Rows are points. Each copy is the shape, with its points in the same order, stretched, turned, moved and blurred by noise. Some copies are also mirrored. Which?
In the rows, 128 means zero.

Shape (7 x 2):
[[110  86]
 [183 173]
 [159 122]
 [139 127]
 [140 154]
 [140  93]
 [102 142]]
Copy 1:
[[ 80 162]
 [165  77]
 [111 103]
 [116 129]
 [147 123]
 [ 82 129]
 [132 163]]
Copy 1 is: only turned
Copy 2 (7 x 2):
[[ 92 136]
 [187 111]
 [139 107]
 [138 125]
 [158 141]
 [111 116]
 [131 158]]
Copy 2 is: only turned
Copy 3, 7 rows:
[[167 123]
 [ 79 200]
 [122 175]
 [124 152]
 [100 151]
 [151 156]
 [124 106]]
Copy 3 is: only turned

Shape (9 x 3):
[[ 84 149 158]
 [112 228 187]
 [132 126 101]
 [ 99 154 144]
 [111 126 117]
 [158 115 127]
 [108 129  90]
 [134 169 111]
 [163 133 151]]
Copy 1 (9 x 3):
[[149 176 137]
 [220 179  70]
 [ 91 110 127]
 [143 164 123]
 [107 136 142]
 [120  96 153]
 [ 82 127 125]
 [123 115 100]
 [143 108 140]]
Copy 1 is: only turned
Copy 2:
[[125 112 166]
 [110 186 207]
 [125 130 110]
 [121 130 157]
 [133 113 127]
 [143 146  99]
 [114 105 116]
 [107 157 143]
 [156 161 124]]
Copy 2 is: only turned
Copy 3, 9 rows:
[[124  89 101]
 [200 144  89]
 [115 119 150]
 [134 105 114]
 [109  98 128]
 [ 89 155 132]
 [121  90 148]
 [156 134 143]
 [ 99 168 117]]
Copy 3 is: only turned
Copy 4:
[[162 141 193]
 [210 120 134]
 [112 127 138]
 [150 131 165]
 [125 132 160]
 [103  95 121]
 [108 144 149]
 [140 128 122]
 [120  81 128]]
Copy 4 is: only turned

Shape:
[[130 115 131 132]
 [137 136 175 124]
 [113 125 154 164]
 [140 151 135 131]
 [ 98 186 123 170]
 [135 118  81  91]
 [140 109 151  86]
 [142 156 104 139]
 [122 131 132  83]
 [119 113 175 130]]
Copy 1 (10 x 4):
[[127 110 109 122]
 [ 82 107 121 160]
 [102 100  65 134]
 [ 96 150 106 118]
 [ 52 175  39  84]
 [144 144 156  76]
 [111  90 173 148]
 [114 178  93  87]
 [ 89 116 164 119]
 [ 93  74 112 161]]
Copy 1 is: only turned
Copy 2, 10 rows:
[[133 123 118 124]
 [145 136  82 129]
 [107 101 100 131]
 [122 140 119 149]
 [ 56 136 115 189]
 [133 161 154 111]
 [165 152 100  88]
 [103 145 143 158]
 [137 173 108 110]
 [140 120  82 103]]
Copy 2 is: mirrored
Copy 3 (10 x 4):
[[123 105 126 111]
 [ 93 126 153 118]
 [129 116 164  80]
 [116 143 139 124]
 [162 178 193 114]
 [146 104  84 165]
 [100  91 114 151]
 [132 154 123 122]
 [125 108 127 176]
 [108  99 159 108]]
Copy 3 is: only turned

Shape:
[[137  81 129  99 145 151]
 [127 148  84 154 135 120]
 [ 94 151 146 172 121 100]
 [139  70 155 101 159 143]
 [120 107 154  92 124 188]
 [122  95  75  91 186  96]
 [118 129  94 119 178 133]
 [ 83 138 136 145  91 132]
 [134 123  87 140 149  97]
 [ 88  87 173 106 103 182]
 [101  84 130 130 117 152]
 [ 92 165 144 143  68 111]]
Copy 1:
[[107  98 139 121 133 131]
 [135 168 126 120 158 169]
 [119 172 137 123 108  83]
 [102  90 160 138 118  99]
 [ 97  94 137  80 104 152]
 [174 125 152 155 162 115]
 [153 141 156 114 144 147]
 [113 149 103  88 114 111]
 [142 161 137 150 153 137]
 [ 81  90 125  68 103 108]
 [ 95 111 124  97 144 124]
 [106 162  87 109  89 108]]
Copy 1 is: only turned
Copy 2:
[[109 142 177 123 122 137]
 [167 111 126  74 112 128]
 [137 112  89 131 125 130]
 [ 84 139 179 134 142 142]
 [112 122 178 160  83 127]
 [159 144 176  66 177 110]
 [151 116 159  87 130  85]
 [158 134 105 156  89 153]
 [155 126 141  66 140 137]
 [105 158 145 199  78 139]
 [119 156 136 142  93 145]
 [182 112  96 160  93 175]]
Copy 2 is: mirrored

Shape (15 x 9):
[[ 76 144 140 110  95  87  97 131 168]
 [123 140 139 160 120 107 116 100  86]
 [119 115 159 154  86 151 161 149 157]
 [123 110 130 162 133 129 166 112 126]
 [ 64 162 127 101  89 113 127 164 133]
 [140 152 107 160 131 150 108  86 110]
 [ 68 161 119 110  95  87 141 100 131]
 [150 104 166 136 136 140 154 134 129]
 [154 109 151 129 102 135 173 128 161]
 [117 100 173 146 101 156 146 107 145]
 [135 138 114 173 154 130 101  82 121]
 [ 52 158 147  95 119 120 128 128 151]
 [136  83 118 141 115 144 135 107 106]
 [129 135 106 143 136 133 109  93 102]
 [ 91 173 142  85  84 117 121 125 118]]
Copy 1, 15 rows:
[[159  98 112 131  48 100 146 113 179]
 [100 134 146 153 139 122  67 102 141]
 [142  86 147 119 154 113 181 130 159]
 [124 134 131  99 184 121 120 115 151]
 [122  76  87 138  58 143 164  99 179]
 [104 125 136 119 133 140  52 140  95]
 [144 103  92 110  80 151 110  92 184]
 [134 155 165 142 171 133 160 136 156]
 [186 130 147 128 164 130 173 142 161]
 [131 118 184 104 147 130 162 126 156]
 [101 144 142 110 143 108  48 142 112]
 [115 101 112 103  48 158 154 121 192]
 [131 148 145 120 179 135 129  93 104]
 [111 141 130 129 133 143  73 118 108]
 [136  99 120 164  49 181 136 109 167]]
Copy 1 is: only turned
Copy 2 (15 x 9):
[[145 172  67 106 107  85 134 192  92]
 [116 134 143 115 151 116 185 130 111]
 [152 103 169 134  91 104 117 177 107]
 [130 126 180 134 137 159 154 149 115]
 [123 179 103 132  78  62 125 149  79]
 [ 98 115 139 119 165 153 141 113  92]
 [139 198 107  91 132  87 146 165  67]
 [142 120 177 136 130 146 122 146 169]
 [167 129 177 106 110 150 109 155 141]
 [180 108 166 128 163 110 124 182 109]
 [101 125 133 123 168 175 165 141 103]
 [127 190  98 133 135  75 116 173  84]
 [178 110 152 133 146 142 136 120 104]
 [116 139 125 121 156 150 155 113  96]
 [138 176  99 101 119  64 114 134  98]]
Copy 2 is: only turned
Copy 3, 15 rows:
[[172 122 106 124 150 181  29 158 120]
 [128 131 133 149 131 102 109 112 157]
 [103 107 120 167 111 185 120 121 110]
 [110  91 148 149 105 131 144 126 120]
 [122 143 129  97 136 206  31 135 121]
 [135 137 131 150 154 100 169 148 158]
 [128 104 130  96 163 152  52 141 123]
 [113 114 111 145  78 135 148 115 115]
 [119  94 108 143 109 162 164 124 111]
 [112 109 104 173 114 129 135 124  96]
 [149 116 135 158 137  88 155 158 159]
 [114 115 110  94 127 170  32 160 103]
 [141 127 141 154 130 109 178 119 103]
 [149 138 138 132 143  99 149 143 142]
 [119 150  95  88 153 162  63 132 126]]
Copy 3 is: mirrored
